Rows are points. A path goes straight from each point to the next, and from the last back to the first. The post is the endless flat space through its rows: a point in 2 columns, a line in 3, a plane in 4, and so on, so that a path can go around it. Count how often the path circles the post. Going back the other way cancels.
In the rows, zero is written as 128.

Post, one row:
[[115 129]]
Path:
[[116 176]
 [ 66 172]
 [ 85  98]
 [132  72]
 [165 100]
 [141 139]
 [ 97 180]
 [ 93 158]
 [126 181]
 [155 118]
 [137  77]
 [107 111]
 [ 93 139]
 [ 91 157]
 [ 85 126]
 [103  81]
 [140  95]
 [140 118]
 [146  71]
 [ 90  97]
 [ 83 142]
 [111 148]
 [127 138]
 [169  90]
 [164 139]]
Times around: 0

Post:
[[153 165 148 139 156 102 145  99]
 [102  80 184 201 103 112 129 125]
 [158 125 137 151 171  86 109 128]
 [119 120 151  91  88 146 177 130]
 [163 140 128 115 193 108 158  70]
 [ 78 141 121  98 104 154 119 152]
 [108 131 151  85 116 132 104 126]]
Path (23 x 8):
[[115 118 128 101 124 148  73 173]
 [ 85 141 143  76 106 162  89 211]
 [132 135 183 116 140  70 157 132]
 [108 108 169  39 134 129 147  78]
 [112 127 164  58 127 137 114 123]
 [147 157 151 161 114 152 148 142]
 [113  89 146 165 137 143  88 124]
 [118 124 156  96  97 161 163 137]
 [145 135 136 120 200 113 224 103]
 [ 76  66 137 158  93  90 134 182]
 [119 120 148  73 153 113 114  98]
 [121 127 148 128 128  89 162 121]
 [124  67  96 136 161 110  82  95]
 [197  80 123 103 183 125 134  73]
 [ 84  93 147 182 174 172 121 112]
 [107 146 167 140 131 125 178 103]
 [116 161 160  96 113  94 156  71]
 [147 205 108 152 142 127 191  84]
 [130  62 167 135 119 120  87 121]
 [135  89 150  66 135 144 128 170]
 [ 96 123 164 132 137 111 152 115]
 [133 133 142 177 134  78 165  84]
 [102 161 100 113 103 152 140 158]]
Times around: 3

Post:
[[131  85 197 130  99 118 132 147 140  60 112 127 135  81 133  90 154 105]
 [ 62 167 151 133 119  88 207 120 156  55  91  94 169 132  97 132 176 108]
 [169 114 152 119 123 155 134 171 116 127  77 143  93 103  96 178 122 177]
 [ 95 147 158 126  84 114  68 145 118  78  97 135 167 118 113 127  96 129]
 [150 137 131 143 138 150 119 100 144 117 101 169 138 138 124 136 165 151]
 [106 191 104  99  96 101  52 108  75 123 118  99  75  76 116 156 124 145]
 [157 108 163 111 134 156 113 124 180 143 122  89 104 178  93 126  79 100]
 [200 124 142 128  71 114  78 188 150 168 117 159  97 126 135 123 154 109]
 [165  91  80 165 150 130 143 103 146  89  85 142 139 133 146 138 119 108]
 [153 108 134 128 146  84  85 150 114  95 121 123 114 123  99 126 107 181]
 [112  87 183 133 108 147 106 135 150 126 111  85 102 149 145 139 114 142]
 [130 124 142 104 143 158 125 157 145 148  89 159 140 164 116 122 123 109]
 [137 115 167 132 113  79  72 164 173 146 119 106 107  80  93 121 137 148]
 [151  66 135 192 127 150 143 137 150  70  87 125 112 124 114  30 179 102]
 [177  89  89 163 112 141 140 123 124 135 133 118 131 117 123 123 172 131]
 [136 164 145 143 155 149 124 168 166  88 134 158 190 153 128 156 116 114]
 [158  95 156 135 155 116  66 126 136 112  83  82 121 124  94 120 161 144]]
Path:
[[136  66 154 137 115  54 103 175 139 138  56  95  92 109  78  69 117 146]
 [149 181 143 141 115  66 119 145 182 121 137 116 143 167 130 141 136 127]
 [111 124 143 163 158 178 100 168 148 109  89 170 123 122  84  37 121  99]
 [ 99 136 128 151  93 106 116 171  86 111 115 150 114 158  91 113 114 136]
 [198 125 117 189 115 121  86  82 114 129 108 122  83  67 130 106 186 131]
 [144 139 122 156 105 142 108 114  92  68 137 120 149 123 152  66 135 124]
 [152 141 106 138  95  91  79 111 118 112  75 105 138 122 132 154 199 160]
 [ 32 129 175 111  99 120 113 234 149  74 101 137 100  84 176 150 122 109]
 [152  81 165 120 147 134 132 152 211 122 111 134 130 122  34  97  96 112]
 [ 96  94 153 116 108 122 101 155 113  92 146  74  81 105 146 162 133 199]
 [196  81 113 127 170 111 126 173 148 112 104 140 180 182 161 122 146  97]
 [211 102 152 149  96 119 106 126 160 130 126 157 105  67 146 109 100 118]
 [124 156 114 171 166 163 142 163 137 110  95 174 137 202 123 140  86 138]
 [122  69 150 152 116 132 120  96 147 145 119 104 114 106  86 141  99 117]
 [133 185 172 125 181 165 115  94 123  78 123 128 113 112 132 137 122 121]
 [179 155 110 164 177 203 105  69 173 172  63  97 118 149  88 138 130 156]
 [100 217 160 180 131  92 148 129 140  48 118 134 165 178  77 137 113 181]
 [ 98 131 195 125 109  92 142 139 110  80 138 152 185 158 136  92 104 120]
 [178 133 173 126 126 149  74 135 156 160 139  54 149 136 101 131 123 139]
 [187 128 136 122  92 178 139 138 135 131 112 173 113 115 102 116 157 150]
 [113 178 109  81 124 132  91  88 123 147 141 128 107  87 103 158 158 117]
 [133 129  95  87  72 116 105 103  74 160  90 148  79 135 108 117 217  86]
 [123 121 162 172 144 175 178 127 127 131 175  79 128 100  74 170 101 178]
 [153 123 168 128  74  84 148 132 138  97  99 138 133  95 128 106 195 105]
 [120 109 155 115 137 170 115 156  62 145 120 141 102 154 141  59 128 173]
 [127  66 139 138 154 133 133 170  95  85  95  89 150 131  84 115  69 112]
 [110 121 150 162 110 169  65 198  82  67 106 111 126  87 140 130 131 118]
 [109 141 122 102 145 219  59 105 187 170  81 199  81 135 121 124 128  85]
 [ 77 128 169 142 120 139 158 154 168  41 150  87 112 146 106 142  43 161]
 [110 130 164 116  88 149 126 147 117  57  95 120  89 134 119 100 162  74]
 [106  89 159 133 117 125 171  99 150 120 126 161  88 136 142 127 124 101]]
Times around: 1

Post:
[[111 234 164  80 200 144 151 118 172 120  98 120 137 101 133  89 140 121]
 [136 111  90 146 146 137 121 136 145 147 103 186 172 162 128 131 110 153]
 [119  97 130 146 126 110 130 164 104 145 111 130 103 167 128 148 129  99]
 [197 134  99  82  50 137 128  77 122 110 119  94 146 122 132 108 130 119]
 [136 108 121 106 105 125 105 137 120 113 115 111 149 103 110 107  98 142]
 [140  83 144 158 129 125 121 102 148 150 133 143 132 170 114 140 108  98]
 [140 136 132  91  97 145 142 103 162 130 105 140 154  96 127 110 117  74]
 [118 131 127 141 112 149 102  86 149 146 157 173 153  87 137  78  96 127]
 [152  88  81 135 122  72 167 193 155 128 149 112 132  72 176 120  63 200]
 [145  78 148 142 146 128 118 111 121  98 145 162 107 190 128 154 137 105]
 [ 79 168 149 140 115 108 157 126 142 101  67 136 131 180  82 132 157 107]
 [126  85 133 143 129 100 113 106 117 138 105 161  98 143 135 150 126 119]
 [117 116 121 129 107 114 125 122 145 142  98 115 173 126 159 124 137  94]
 [147 119 171  94 155 143 137  99 160 120 141 143  91 176 169 129 129 135]
 [ 96 153 126 185 102 108 195 111  93 124  78 167 168 109 142 119 123 157]
 [142  74 140 164 125 117 119 122 137 152 106 166 108 112 142 125 162 137]
 [134 106 106 153 141 108 112 204 157 169 135 141 150 100 149 178  95 165]]
Path:
[[ 98  66 133 119 109 106 155 135 191 148 135 131 172 110 166  92  92 129]
 [183  73 131 136 131  92 143 185 174 162 132 135 145 140 149 156 133 161]
 [ 91 166 145 141 122 127 102 142 115  82  72 174 148 141 138 106 162 135]
 [165  99 120 133  99 138 128 126  96 113 141 171 149 116 198 100 138 121]
 [141  29 102 142 129  68 104  93 208 177  92 141 178 114 121  93  92 133]
 [138 124 114 116  90 152 111 137 136 195 140 150 135  57 173 126 141  76]
 [135  83 101 168 167 165 127 116 126 131 160 204 125 171 126 138  83 163]
 [105  58 170 189 120 150  97 136 179 173 134 151 109  90 128 124  99 109]
 [110 186 101 138 101 121 102 163 112 138  66 115 194  76 148  76 108 145]
 [178  85  99 163 126 134  75 103 168 149 125 173 112  80 143 145 116 108]
 [106  83 140 167  93 160  88  84  82 113 107 161 110 190 106 116 174  94]
 [127 133 133 162 176 119 155 192 158 119 121 101 177  89 127 136 114 151]
 [110 130  81 148 108 141 136 108 122 140  77 130 197  87 165   8 107  98]
 [124 112  73 161 137 131 121 191 191 197 120 150 167  95 176  79 132 112]
 [135 172 146  75 153 213 157  89 152 144 115 163 141  55 144  98 132  75]
 [ 97  21  84 203  75 116 101 109 122 141  91 184 112 202 132 116  95 108]
 [ 53 147 122 117  91 115 131 110 162  77  29 161 180 122  65  87  99  59]
 [201 131 145  92 122  71 195  83 156  94 108 126 115 178 144 187  83 142]
 [ 96 187 150 118 132 116 113 110 123 123 153 148 158 107 127  92 131 110]
 [149 170 115 145  73 157 136 132 107  96 112 146 204 114 139  85 146 158]
 [117 149 103 137 154 118 124 122 123 107  73 115 181 142 122 115 119 123]
 [176 112 109  90  95 133 117  97 112 119  90  81 193  78 167 146 119 109]
 [104 122 101 144 147 110 122 182 119 179 144  82 112  90 121  58  89 187]
 [158  68 177  90 119 144  81  85 141  84 151 174 117 147  71 141 112 116]
 [127  74 160 165 108 119 111  73  96 169 108 213 116 118 135 140 100 100]
 [199 145 167  50 137 113 184  99 168 165 117 125 120  80 160 144 120 101]
 [129 150 139  69 143 144 117  88  84  92 109  90 180 113 151 130 166  96]
 [ 86  99 107 174 122 144 120  99  73 135  99 142 197 114 119  93 102  79]
 [182 110  98  94 167 126 155 167 141 112 102 111 109 153 120 132 158 187]]
Times around: 0

Post:
[[145 159 144 124 148 122 140  96 122  99 127  80 128  54 131  84 130 123]
 [133  92 118 130 155  74 131 113 156 117 121  79 100 113 100 111 116 151]
 [104 162 100 154 118  83 172 133 120 136 139 122 152  97 134 110 118 165]
 [117 125 117  91 123 171 183 109 167 149  91 106 147 101  68 132 120 147]
 [105 168 114 152 113 110  92 124 163 115 137 122 126 116 148 137 127 142]
 [ 90 120 124  87  95  73  95 130  93 121  96 101 138  84 120 122 112 147]
 [106 132  66 133 112  48  58 154  88 158 187 125  67 112 183 140 126 164]
 [111 168 131 160 136 195 150  97 124 109 161 141 158 177 140 114 147 142]
 [ 85 127  99 129 149 115 128 119 136 144 137 130 167 138 156 115 139 145]
 [167 158 170 140 135 103 100 151 183 118 134 150 143 162  58 111 136 118]
 [163 167 169 151 167 168 148 114 126 111 147 150 132 148 166 120 132 144]
 [127 160  85 133 131  74 113 155 140 174 141  92 166 215 149 117  99 142]
 [131 128 156 105 103 152 169 150 149 111 121 154 114 140  78 102  94  78]
 [148 113 140 126 118 123 100 196 149 142 140 131 122 154  97 135 146 122]
 [149 154  70 130 120 102 120 166 134  93 152 140 120 112 110 156 110  73]
 [153 138 148 125  86  93 132 171 142 129 204 182 122  93 100 190 134 116]
 [157 119 105  96 106 139 158 128 134 122 103 126 131  77 145 130 143 142]]
Path:
[[ 95 124  93 133 119 145  55 139  95  87 143  84  86  76 144 192 145 120]
 [162 103  99 160 125  92 131 152 163 156 170 112 134 162 112 160 137 137]
 [144  39 138 126 175  55  31 148 115  31 139 136  99 149 141  86 112  76]
 [150 166 133 183  60 140 205 163 177 203 174 115 124 138 112 142 115 184]
 [174 110 133 100 109 150 180  94 173 137 179 100 140 117  70 189 127  94]
 [134 132 101  76  71 135 113 147 174 145 100 137 123 107 103 173 162 103]
 [ 38 134  56 103  91 139  81 116 112  94 137 113  92 112  95 106 136 120]
 [131 217 133 133  69 161 144 158 110 126 151 143 148  94  64 127 128 171]
 [155 116 159 124 170 236 179  86 168  92 105 140 163 112 116 122 160 125]
 [ 83 116  70 136  71 135 160 175 101 132  89 152 136  96  72 112 132 121]
 [183 154 144 100 129  72  99 134 140  74  67  99  93  82 114 117  99  40]
 [102 194  70 181 110 100  72 158 147 149 109 106 109 183 148 114 116 164]
 [157 106 117 130 149 123 178 111 147 119 144 159 162 138 104 104 128  93]
 [175 115 126 103 156 140  92 115 158  98 100 121 147 181 154 165 113 127]
 [137 171 159 134  93 133 160  95 172 151 111 177 146 119 110 119  93 150]
 [191 123 145  94 119  32 116 132 158 141  89 125  94 126 103 110  74  99]
 [ 77 115 137 126 127  87 126 125 107  78 115 121 111  50  82 179 139 118]
 [116 111  60  80 139 112 166 103 166 197 163 136 128 164  87 134 135 177]
 [ 74 164 107  86 112 120  92 131 166 121  95  95 109 167  40  50  89 103]
 [ 99 130 117 144 153 183 116 115 172  93 115 156  84 128 146 116 152 118]
 [199 117 113  75  67  91 110 159 106 151 124 122  85 137 166 201 127 142]
 [115 137 129 109 115  94  93 181 108 131 108 150 156 139 201  85 157 133]
 [216 197 132 137 100  91  93 167 121 162 213 113  99 104 185 140 157 182]
 [145 104 115 114 126  75  92 160 202 171 103 127  97 111  82 127 129 175]
 [129 101 115 151 155  97 107  93 138 105 150 112  89 111 128 120 128 146]
 [144 137  92 136  70  75 151 112 160 135 119 100 100 131  66 110 120 110]
 [ 98 197  84 140  70 127 169 169 138 107 106 174 175 103 123 108 133  96]
 [188 156 110  69  54 114 168 167 102 148 142 144 134  76 104 192 142 181]
 [101 168 142 137 139 128 133 112 200 132 151 130 185 148 108 111 117 155]
 [113 160 151 131  85 120  90 160 130 114 140 139 137  86  96  98 141 117]
 [ 96 153 163 162 159 108 139 124 138 132 134 146 169 129 138  68 117  81]]
Times around: 3

Post:
[[128 134 144 166 124 125 112 130 135 158 138 122  88 132 167 121  72 102]
 [141 117 131 133 161 125 146 129 147  81 147 158 124 130  99 134  92 131]
 [124  84  81 131 126 136 147 125 134  70 136 144 119 184  91 117  85 123]
 [158 159 115 113  96 142  24 135 108 147 101 130 141  86 122 186 130 139]
 [120 151 143 126 137 120  91  91  73 137 119 107  72 116 126 101  92 130]
 [144 128 127 147  84 102 110 104 162 139  84 144 166  85 105 164 164 117]
 [154  91 125 144 124 112 174 176 144  90 126 122 110 159 115  91  89 151]
 [118 231 138  94 110 119  45 119 124 154 102 141 126 130 141 146 115 114]
 [130  99 155 129 120 113 152 186 116  87 133 167 128 160  84 130 107  93]
 [154  76  92  93 127 109  87 121 148 139 105 163 165 106 101 107 103 121]
 [144  72  86 148 152 133 147 167 142 153 129 157 156 155  79 144 148 154]
 [ 93 144 142 119 128 132  91 148 147 145 131 102  67 120 123 113 102 136]
 [139  88 111 150 157 108 162 146 139  71  91 170 108 156 117 140 131 106]
 [177 118 110 136 119 148  86 132 160 138  68 121 184 117  79 160 154 104]
 [137 159 154 120 132  82  67  94 125 138 132 106 104 134 151 150 134 108]
 [156 105  89 165 129  99 136 138 141 103 155 148 113 125 118  72 114 101]
 [115 111  95 126 165 146 165 144 113  97 168 112 118 137 162 111 108 111]]
Path:
[[200  63  80 201 147 141 140 127 124 160  89 137  88 124 107 118 108 166]
 [142  95  53 159 141 129 128 113 160 114 158 142 138 129 114 102 167 120]
 [181 102 134 160 174  97 142  95 169  91 131 126 164 122 130  89  98  91]
 [149  95  91 155 175  76 178 158 130  97 128 104 121 143 102 119 166  92]
 [127 120 145 155 150  84 145 164 100 134 171 192  86 168 116 208 135 160]
 [ 78 151 152 103 146 128 110 121 149 127  83 165  83 135  94 126 129 121]
 [134  75 128 127  65 100  96  81 147  97  88 118 122  45 151 119  82 138]
 [140 110 164 142 118  99 115 149 209 120 155  83 110  70  67 114  72 179]
 [117  92 101 109 147 104 143 122 127 122 137  88  95 174 134 115 128 106]
 [136 106 121 146 115  98 191 125 171 117 166 110 107 138 118 100 187 112]
 [138 113 183 188 114  54 101  60 128 136  96 144 108  72 131  87 160  88]
 [160  74  28 211 147 178 111 131 162  66 124 112 137 145 173 170 106 101]
 [135 106 167 169 189 125 171 154  92 108 129 108 102 128 132 227 130 118]
 [215 120 131 150 148 141 139 207 120 164 139 115 156 146 143 153 125 141]
 [178 158 150 100 143 125  90 108  99 124 142 155 150 154 129 105  98 121]
 [136  92  91 161 102 128 120 139 184 113 125 118 171  71 165  72  85  93]
 [137 135 151 183 118 166 155 158 189  91 105 120 147 125 150 169 104 130]
 [190 135 119 140 166  92 163 193 198 107 106 127 139 138 175  51 131 118]
 [110 129 123 147 156  98 104 143 197 144 107 194 142 167 126 130 107  71]
 [ 79 167 111 101 187 202  90 204  94 125 120 172 115 148  74 191  65 129]
 [144 136 170 100 129  85 133 179 136  84  97 179 126 184  97 188 143  70]
 [203  85 105  81  33 106  61 138 142  90 123 130 161 155 122 113  97 109]
 [134 107 234 127  74  95  93 157 141  90 131 187 169 108  39 161  94 103]
 [110 123 185 113 154 104  77 160 176 153 134 117 138 102 127 117  87  91]
 [177 182  95 150 120 105 119 175 104 105 165 144 133 127 113 194 142 168]]
Times around: 5

Post:
[[103 150 111 128 138 128 115 147 112 104  99 104 106 151 118 163 144 124]
 [129 137 121 182 129 112 127 105 163 125  87 125 146  70  96  71 120 126]
 [134 124 125 104 134 139 113 144 113 110 152 111 116 142 113 136 140  92]
 [117 155 123 141 160 148  94 144 164 110 125 121  97 111 120 145 163 133]
 [178 157 132 209 139 122 106 100 143 138  90 152 150  84 147  60  93 140]
 [110 141 154  90 126 116 131 111 151 149 121 121 160 164 156  94 145 119]
 [125 123 157 131 116 105 129 153 151 174 136 129 139 160 138  74 133 148]
 [157 133 120 107  89 100 107 121 153 147 117 109  96 123 139 108 145 123]
 [103 124 108 126 129 170  96 145 119  97 125 107 105 108 132 143 104 163]
 [142 136 129 119 137 140 153 120 153 179 126 135 123 145 137  97 125 121]
 [118 173 109 119 135 159 145 179 133 108 150 101  94 148 143 104 144 134]
 [119 127 133 203 123 152 137  81 169 123  90 198 140 115 126  55 109 123]
 [147 140 139 123 135  91 139 133 176 136 124 145 143 152 118  81 109 129]
 [119 140  98 111 147 171 100 140 108  87 146 104 114 180 111 119 156 159]
 [165 140 110 130 121 173 110 165 135  92 117 102 116 136 115 157 162 152]
 [138 119 129 127 133  82 172 118 159 151 149 110 137 172 180 118 142 120]
 [141 171 160 192 112  96 141  66 151 130 113 162 124  86 102  89 127 142]]
Path:
[[ 65 154 138 143 177 169 176 160 105 140 104 113 128 130 151 114 110 154]
 [164 140 112 123 174 135 124 124 109 130 133 125 155 181 169 114 129 121]
 [ 74 104 151 122 120 126 119 155 141 155 133 159 158 163  85  44 123 114]
 [111 166 138 148 125 131 177 142 191 134 163 125 143 115 123  37 134 126]
 [142 149 162 146  99  57 163  90 143 137 130 121  85 162 147 165 141 100]
 [108 143 129 112 122 109 148 102 150 128 115 124  81  92 122  91 135  71]
 [135 102 112  98 126 142 108 114 121 114 106 131 106 145 116 131 154 126]
 [144 139 189 146 101  36 135  80 157 163 115 127 128  76 148 136 128  93]
 [111 159 100 179 181 101 186 117 205 103 130 120 125 154 102  79 181  93]
 [149 180 114 130 148 144 109 170 219 108  80 138 163 150  84  75 136 148]
 [ 73 168 165  87 110 112 102 135 167 166 106 153 139 120  56  43 120 164]
 [146 120 113 132 135 164 122 158 170  82 143 137 135 124 107  75 138 160]
 [174 116 107 167 204 200 166 133 165 109 142 160 171 165 167  89 100 164]
 [107 123  99 105 150  84 174  84 175 148 133 118 117 146 147 156 182  88]
 [ 90 157 143 162 145 113 127 142 171 157 115 152 153 119 136  95 119  94]
 [127 127 127 197 122 134 107 106 152 124  58 173 114 144  88 154  86 165]
 [200 157 170 141 126 146  36 108 127 114 148 136 130 118 148  82 109 172]
 [220 198 172 215 174  87 172 126 136 104 170 165 126 155 119 144 149 138]
 [123 182 171 142 127  80 140 152 111 132 141 140 133 129 155 107  93 138]
 [129 152 118 147 125 121 135  61 115 113  54 157 139 141 122 153 107 151]
 [ 97 180 165 148 137 115 124  74 115 141 108 166 126 152  77  61 174  97]
 [ 67 127 145 158 107  83 110  63 134 125  72 129  92 108 102 103 119 150]
 [123 117 140 153 117 118 100 126 156 116 139 146  98 178  88 148 135 139]
 [165 114 114  78 102 106  95 128 168 158 105  79 163 117 193 152 152  85]
 [178 142 123 148 141  86  93 126 156  91 125 110 179 125 139  90 130 175]
 [131 119 101 135 158 130  75 154 126 114 122 112 164 109 133 125  81 152]
 [153 183 117 209 143 125 150 147 169  99 149 140 124 134 162  60 129 126]
 [ 14  99 159  69 121 181  95 100 165 158 152 126 132 162  92   7 142 149]]
Times around: 1

Post, 17 rows:
[[ 83 149 130 157  86 122 131 115  98  85 117  74 151 134 142  84 152 104]
 [136 112 158 137  61 136 106 143 138 104 195 140 121 116 127 145 161 142]
 [125  58 131 130 125 112 152 148 182 111 178 178 159  94 142 108 113 124]
 [128 112 138 141 106 128 188  96 113  99 116 115 139 208 130  96 147 147]
 [125 112  99 137 145 166 140 102 130 111 112 114 164 187 125  97 102 122]
 [134 101 135  98 159 126 154 130 173 125 155 109 139 111 152 165 123  54]
 [178 154 113 149 152 138 119 138 173 108 121 118 119 158 133 140 146 160]
 [161 164 152 123 163  91 105 146 111 157 135 156 138 140 124 154 137 177]
 [142 147  96  95 113 161 160 133 122  75 149 129 124 137  71 158 119 128]
 [138  85 101  78 130  74 160  93 123 109 103 149 119 151 112 149 116  73]
 [124 132 116 170 113 113 162 150  94 136 171 118 140 156 127  84 114 155]
 [142 119 138 132  89 122 144  72 128 143 136 100 153 109 137 109 159 132]
 [119 136 120 151  94  89 149 107 130 124 216 139 161 159 174 115 145 177]
 [117 166 101 140 101 156 149 152 133 125 165  97 125 168 138  59 133 156]
 [102 131 117  82 123 104 153 125 106 126  90  76 151 142 160 160 102 110]
 [127 143 114 127 109 141 122 120 101  67 127 162 102 138 136 102 129 153]
 [121 139 137 134  89 148 165 177 137 118  99 143 157 123 137 158  98 111]]
Path (27 x 18):
[[151 160 117  86  55  86 174 115 133 182 116  81 118 173 120 171 140 124]
 [181 139 106 160 126 149 112 113 170 131 157 135  92 118 153  97  90 163]
 [154 107 195 175  68  99 100 138  72 127 109  88 152 198 112 163 133 150]
 [157 142 149 153  81 125 170 160 124  91 128 108 140 127 150 138 144 157]
 [155 131  91 106 154 149 166 133 105 122 135 123 138  99  82 104 152 177]
 [103 125 148 141  71 117 142 176 143 108 120 144 166 152 175 102 130 162]
 [142 122 215 142 137 102 170 109  75  95 120 160 150 153 105  81 154 130]
 [157 123 131 168 105 186  95 157 139 142 193 154 131 157 100 127 104 114]
 [124 189 166 149  85 183 128 139 119 138 186  99 128 180  81 101 174 210]
 [149 124 120  92 146 111 144  85 108 124 160 143 100 130 155 128 108 117]
 [118 175 115 120 101  99 136 188 107 105 147 145 145 115 115 110 118 177]
 [103 149  48  54 139 172 150 111  59 110 137  96 150 153  52 122 120  86]
 [165  92 118 169  96 138 166  82  88 119 144 112 112 162  80 151 149 138]
 [150 209 154 167  63 155 110 196 128 124 102 167  85  91  50  72 161 142]
 [134 133 120 157 101 126 173 132 120  65 227 130 126 151 134 127  90 165]
 [ 97 138 249 127  68 138 164 205 113  83 103 119 152 152 160 139 156  90]
 [156 135 104 148  70 125  87 158  88 177 106 152 131 174  91 118 148 122]
 [108 190  97 129  83  96 199 187  99 109 179  99 178 168 152 132 122 149]
 [140 120 162 108 125 117  94 186 105 135 109 127 116 135 163 144 116 136]
 [108 112  89 129  95 156 135 127  89 122 151 124 114 144 118  48 131 124]
 [130 136 116 191 115 188 130 159  88 100  97 121  96 139  66  80 137 159]
 [169 160 119 157 115 182 176 109 152 117 117 131 104 146  75  56 126 171]
 [155 137 117 105  99 143 163 190 145  66 136 139 121 169  58 131 102 155]
 [148 106 141  81 152 111 131 103 127 131 206 144 162  89 159 146 126 172]
 [144 123  86 125 141 124 147 128 110 149 151 181 147  82 126 112 119 128]
 [ 91 192 140 169  56 185 131 218 123  83 161  90 106 143 112 157 155 170]
 [121 129 136 192  31 144 124 195 145 113  91 105  99 116 114 123 109 132]]
Times around: 3
